Rows are points. The points of each table are mixes of a few directions, plus a little noise. Count the directions of each table, and those that both share. Where both have some left over, give the other angles between the two spaces (their principal angles), to ten degrees, smallest first.
In the rows, 128 means zero.

First:
[[154  97]
 [ 73 195]
 [105 156]
 [114 145]
 [114 145]
 [191  52]
 [145 107]]
Second, 6 rows:
[[114 130]
 [243 107]
 [103 132]
 [ 65 140]
 [122 129]
 [121 129]]
Directions: first 1, second 1, shared 0; angles 40

First:
[[116 153 134]
 [ 99  79 130]
 [ 97 139 138]
 [218 201 114]
 [167 130 117]
 [103  32 124]
 [ 93 160 141]]
Second:
[[ 95  80 131]
 [114 233 146]
 [143  44 113]
 [166 109 114]
 [142  91 117]
 [153 166 125]
 [ 83 173 146]]
Directions: first 2, second 2, shared 2

First (6 x 4):
[[109 111 130 118]
 [ 93 200 111 134]
 [231 125 137 160]
 [ 42 176 112 112]
 [174  74 142 130]
 [118  82 136 114]]
Second (8 x 4):
[[108 205  60  32]
 [142  42 192 208]
 [142 154 140 172]
 [135 144 132 148]
 [124 146 112 104]
 [119  71 137 109]
 [131 168 117 133]
 [122  91 133 115]]
Directions: first 2, second 2, shared 1; angles 60

First, 9 rows:
[[ 88 141 178 150 182  93]
 [161  98  94 123 130 155]
 [ 79 159 176 175 106  68]
 [ 85 153 206 147 150 106]
 [143 137  82  70 165 148]
 [162  98  19 137 119 107]
 [100 192 153  73 107 130]
 [186  76  92 115 117 190]
 [149 100 155 163  71 155]]
Second:
[[121  92 132 105 111 120]
 [144 210 120 174 169 143]
 [151 243 117 191 184 149]
 [145 208 120 173 167 144]
 [122  93 130 109 110 122]
 [111  37 136  77  84 110]
 [122  99 130 112 114 122]
 [109  42 136  79  85 111]]
Directions: first 4, second 1, shared 0; angles 70

First (8 x 8):
[[118 117 121 132 132 127 124 125]
 [ 99  98 106 141 140 125 119 118]
 [106 106 112 136 137 125 122 120]
 [106 106 112 137 137 125 122 120]
 [139 139 136 124 123 130 130 132]
 [ 74  73  87 152 151 121 112 108]
 [246 249 216  77  78 143 162 169]
 [136 136 134 125 124 129 131 131]]
Second (10 x 8):
[[ 99  93 172 103  59 100  99 118]
 [122 156 141 106 169 102 148 127]
 [118 129 127 143 120 135 169 108]
 [121 139 118 124 191 146 174 128]
 [200  99  80 199 164 185 116 164]
 [126 131 110 108 125 144  81 143]
 [130  81 168 135 110 114 133 131]
 [175 112 132 156 157 122 115 155]
 [ 58 169 105  78  63 139 112  90]
 [133 172 127 127 121  95 135 116]]
Directions: first 1, second 5, shared 0; angles 60

First, 10 rows:
[[145 192 170 109 105 158 137 124 127]
 [186 158 154  55 179 117 161 192  87]
 [ 80 107 111 195  77 144  99  68 165]
 [ 69  75  90 205  86 129  94  71 167]
 [141  92 104 108 173  96 136 162 109]
 [162 145 141  83 161 119 148 167 103]
 [139 193 172 113 100 165 135 116 131]
 [ 98  33  62 165 154  84 110 126 136]
 [127 155 146 132 106 146 127 113 135]
 [136 132 133 117 136 126 133 139 120]]
Second, 9 rows:
[[131 164  99 131 112 171 128 148  88]
 [127 135 131 137 123 141 132 125 125]
 [132 161 101 131 112 166 128 146  92]
 [126 136 134 141 122 144 134 123 124]
 [115  59 210 150 154  61 140  71 215]
 [123 111 160 143 133 116 136 106 155]
 [145  98  26   7 166  38  72 201 104]
 [121 121 170 163 123 138 145  97 151]
 [129 164 118 148 108 177 137 134  97]]
Directions: first 2, second 2, shared 0; angles 40, 70

First (9 x 11):
[[142 108 114 189 145  29 128  47  76 160 190]
 [106 179  90 121 112 105  96  97 100 111  63]
 [123 142 115 130 124 112 117 114 115 125 112]
 [145  90 148 153 144 113 147 122 128 147 186]
 [109 170  97 120 114 113 101 106 107 114  72]
 [142 100 131 168 141  75 137  87 104 150 187]
 [118 147 126 102 119 162 122 155 144 113  89]
 [130 114 170  69 123 249 149 233 200 107 105]
 [138  99 164 101 134 194 152 192 174 124 145]]
Second (11 x 11):
[[115 151 145 139 137 159 118 120 128 125 148]
 [108 104  64 165 137  74 156  43  85  95  68]
 [ 82 127 159 105 176 190 122 105 149 129 174]
 [135 131 109 111 181  37 183  62  82 139  95]
 [154 110 145  91 105 134 115 200 162 150 142]
 [113 101 170  56 168 163 127 165 176 160 177]
 [114  75 141  53 169 125 147 138 163 153 148]
 [171 182 142 168  80 123 109 170 111 129 125]
 [131 171 159 139 133 153 118 137 124 134 154]
 [167 137 114 161  60 123 104 180 127 120 106]
 [120 118  59 218  63 128 108  91 100  72  69]]
Directions: first 2, second 4, shared 0; angles 30, 70

First:
[[128 129 127 131 128 129 129 128 129 127 129 127]
 [127 135 123 145 128 136 132 129 135 120 135 122]
 [127 132 125 138 128 133 131 129 132 123 132 124]
 [127 132 125 138 128 132 131 128 132 123 132 125]
 [125 142 118 162 127 144 137 130 141 111 142 115]
 [137  80 164   7 130  72  96 123  81 187  77 173]
 [129 124 131 118 128 123 125 127 124 133 124 132]
 [127 132 125 139 128 133 131 128 132 123 132 124]
 [126 140 119 158 128 142 136 129 140 113 141 117]
 [127 135 123 145 128 136 132 129 135 120 135 121]]
Second, 10 rows:
[[ 99 112 139 131 135 134 124 149 118 130 120 135]
 [161 151 123 155 129 144 128 118 143 139 134 112]
 [125 134 142 181 143 167 120 155 132 150 122 115]
 [132 136 137 170 139 159 122 145 133 146 125 116]
 [135 126 115  84 115  95 135 103 127 109 134 138]
 [165 143 103  78 108  87 140  81 137 106 142 131]
 [105 109 126  87 122 101 131 124 116 111 126 145]
 [120 127 138 156 137 149 123 146 127 140 123 123]
 [116 124 136 144 134 141 124 143 125 135 124 127]
 [121 119 122  93 120 103 132 116 122 113 129 139]]
Directions: first 1, second 2, shared 0; angles 50
